Every row gives one point. Examples show where two turns around zero, p and q, send a point. Where does a point land after both, in the order given? Backwards means that the second turn is done in reverse. Each puzzle has new turns, and all numbers are rounded.

Turn p:
[  6 -28] => [28  6]
[-35  44] => [-44 -35]
[ 28 -16] => [16 28]
Turn q:
[-12  19] => [ 8 21]
[19  7] => [ 17 -11]
[-43 -47] => [-63   7]
[36 21] => [ 38 -17]
Where do these land?
p, then q backwards: [-21  45] => [ -9 -49]
q, then p backwards: [17 -9] => [-19  -3]
q, then p: [ 17 -40] => [ 37 -22]
q, then p backwards: [-10  44] => [ 34 -30]
p, then q: [ -3 -40] => [ 21 -34]

Turn p:
[ 27 -15  25] => [22 30 13]
[-25   0 -15] => [-21 -20   2]
[-24  19  14] => [-28   9 -17]
[ 22  -5 -24] => [ 27 -19   3]
Turn q:
[-7 -4  8] => [ 4  9 -5]
[ 3  9 16] => [18  3  4]
[25 25 23] => [33 -8 25]
[ 16  12 -11] => [ -1 -19  13]
[-19   6  -2] => [  3  -2 -20]
[-18 -48 -34] => [-56  17 -18]
Where do these land?
p, then q: [ 31  -8 -10] => [ 0  0 34]
q, then p: [-19   4  14] => [ 16 -14 -11]
q, then p: [  2  12 -18] => [-3 -3 21]
p, then q: [  5 -43  -1] => [32 25 15]
p, then q: [-19  34  15] => [-16 -24 -30]

Turn p:
[ -4  34 -16   8] => [ 21   2 -32  -4]
[-14 -33  11  -9] => [-5 -7 37  9]
[-18 -15  28  19] => [ 10  16  33 -17]
[ -2 -18   1  20] => [ -1  -8  16 -20]
[16 24  1  4] => [ -4  13 -25  -6]
[ 22   8 -25 -42] => [-22 -16 -28  37]
Turn q:
[ -5  -4 -48  29] => [-31  43  -9  19]
[-16  -1  26 -15] => [  3 -31  -5 -12]
[ -1 -21   4  15] => [ -3  12 -14 -19]
[ 16  36  23 -12] => [ 35 -21   9  21]
[  5 -10  -5 -18] => [-6 -2 19 -9]
Where do these land?
q, then p: [ -9  13  17 -23] => [-18  -8  26  -7]
p, then q: [-12  -1  -9  22] => [  7  -1  22 -13]
q, then p: [ -7  15   6 -47] => [-16   9  46  -9]
q, then p: [  3 -13 -20  12] => [ 20   9 -13   7]
q, then p backwards: [ 35  19 -14   9] => [-29  12  26 -15]
q, then p: [-10 -33  19  28] => [  2 -25 -23  35]

Turn p:
[ 13 -16  -6  -6   6  11] => [  2   1  19 -14  -2  -8]
[-15 -11  14  -5  -6   5] => [ 3  7 -4 -9 21  7]
[  7 -15  -3   6 -12   0] => [ -3   9  -4 -17  -4  -8]
[  0  36  -3  -5  18 -37] => [ 19 -12 -14  45 -17  -1]
[-37 -10 -21   7 -14  12] => [ -3   0 -10 -25  -3  40]
[ 17  17  19 -17  -8   7] => [-12  17  11  23  12 -12]
[16 -2 -1 21 16  2] => [ -7 -22   1  -5  -8 -19]
Turn q:
[-15  12  12   8  -5 -16] => [  2 -13   8  12  12  18]
[ 15 -12  -9 -18   5  -2] => [  1  18   9 -14  -3 -14]
[ -8 -16 -13  14  -8   1] => [ 18 -14  -9  -3   2 -12]
[  6  31  12  -6  -4 -15] => [-13  10   6   2  14  30]
[-18  18  -8   0 -15  18] => [ 13   5 -21  17  -9  16]
[-19 -15  13 -12 -13  21] => [ 15  -6   6  11 -33   2]
[ 48  -9  11   5  23 -13] => [-38   2  12 -36  11 -15]
[ -9  -9 -18   8  18   6] => [  2  -1 -10  11   5 -25]
Where do these land?
p, then q backwards: [-31   8 -29 -22 -25   8] => [  6  35  17 -26 -29   4]
p, then q backwards: [ 14 -13  36  -7  12  10] => [  0 -12 -18   6  24 -30]
p, then q: [  3 -28   8  -1  13  -9] => [-10  16  19 -17   7  -6]
q, then p: [-1 14 15 20  0 -6] => [  3 -12   8 -21   9  10]
q, then p: [  9  10 -19   6 -22  -1] => [ -1   0  28   5 -16   2]
q, then p: [ 10  -2  -6  -8  18 -18] => [ 13 -12  -5  20  11   0]
q, then p: [-3 10 -6 13  4 14] => [  1  -6  -3 -10 -16  10]

Turn p:
[ -8  -3   8 -19   1   5  10   2] => [ -4  -6  -4 -20  -8  -6   8   2]
[ -6  11   1   5  14  14 -10   4] => [  3  -2 -19   1   3  -2 -14 -11]
[ 28 -22  -4  12   5  -1   4  -1] => [ -7  22  18   6 -12  12 -15   7]
[ 1 12 -6 13  8  5 -2 22] => [ 10  -6 -10   3   9   4 -22   9]
[ 0 12 -9 10 15 16  5  5] => [ 17   3 -16   0  -4   4 -16  -3]
[  2 -10  18  -4  -8   0  10  -9] => [ -6   2  16 -16  -3   3   8  -9]
[ -7  -4  -2  -3  -2 -24 -13  -2] => [-14 -13   5  18   2  -3  10   3]
[-6 12  2 -6 -4 -4  9 -5] => [11 -9  2 -4 -1 -6  9 -3]
[  9  -8 -11  -1 -14 -18 -10 -15] => [-7  9 15 21  1 -4 17  4]
[-11 -10  -2  -1 -12  -2  -2  -8] => [-6  2  0  1  5  7 18 -1]
[-1  9  5 -6 -3 11 -2  7] => [  3   0  -7 -11   8  -9  -4  -1]
Turn q:
[ -9 -20   8   3  -1  11   3   6] => [ -2 -21  -8  -6   8   9  -5  -4]
[ -5   5 -12   2  -2   4  -1  -9] => [-2  4 11 -5  8 -6  5  2]
[ -4  -3  12  -2  -6 -16   3  -8] => [  9 -10   3   0 -17  -3   5  -1]
[-9 -8  2 -1  1  9 -7  8] => [ 2 -8 -1  0 11 11 -4  2]
[ 0  4  5 15 -7 10  1  3] => [ -5  -4  -4   8   9   0  11 -10]
[ 19   8  -5  -2   3  10  -3 -18] => [-17  18   0 -10  -5  -1  12   3]
[-4  9  8 -5 -4 12  9  0] => [-13  -4   9   6  -2   5  -1  -9]
[  7   1 -10  -4  -8  10 -12  11] => [ 4 14 -1 -4 13 12 -2 -6]
[ -3   7   6  -3  24 -48   2   0] => [ 22   1  -3  17 -30 -22 -11  26]
[  9  -2 -15  -3   0  -2   5   7] => [  2  11  -3  -7   4  -7 -11  -5]
Where do these land?
p, then q: [-6  2 20  3 -1 -9  9 -6] => [ -7 -14  -1 -12 -13   8   3   1]
q, then p: [ 21  -5   5  -1 -19   1 -10 -16] => [ 20   7   2 -16  -9 -11  17   5]
p, then q: [ -8 -12 -16  16   1  13   4   2] => [-17  14   4   1  20   2  -1  -6]
p, then q backwards: [  0   3   4  -2  12 -16  -2   2] => [-11   1  11  -1   4  -3  13  -1]
p, then q: [-3  7  9  1 10  6 -1 17] => [ 10   5  -1 -11   5  11  -3  13]
p, then q: [-17  19  -1  11   7   5   2  11] => [ -2  10 -15 -22   8   0  -2  10]
p, then q: [  6  -8  -4 -17   1  -2 -15  -8] => [ 12  -7  13  11   0 -14   0  -3]
q, then p backwards: [  5 -14  -7  -5 -13   6   7 -17] => [ -6  -4  21 -12  -3   9  11  -2]
q, then p: [ 13  14   7 -10   9  -6  -1   1] => [13 -2 -1  2 21 -1  2 -1]
q, then p: [-11  -7 -16   5  -8   3   6  13] => [-13   1   1  11 -16  -7  -8  -9]
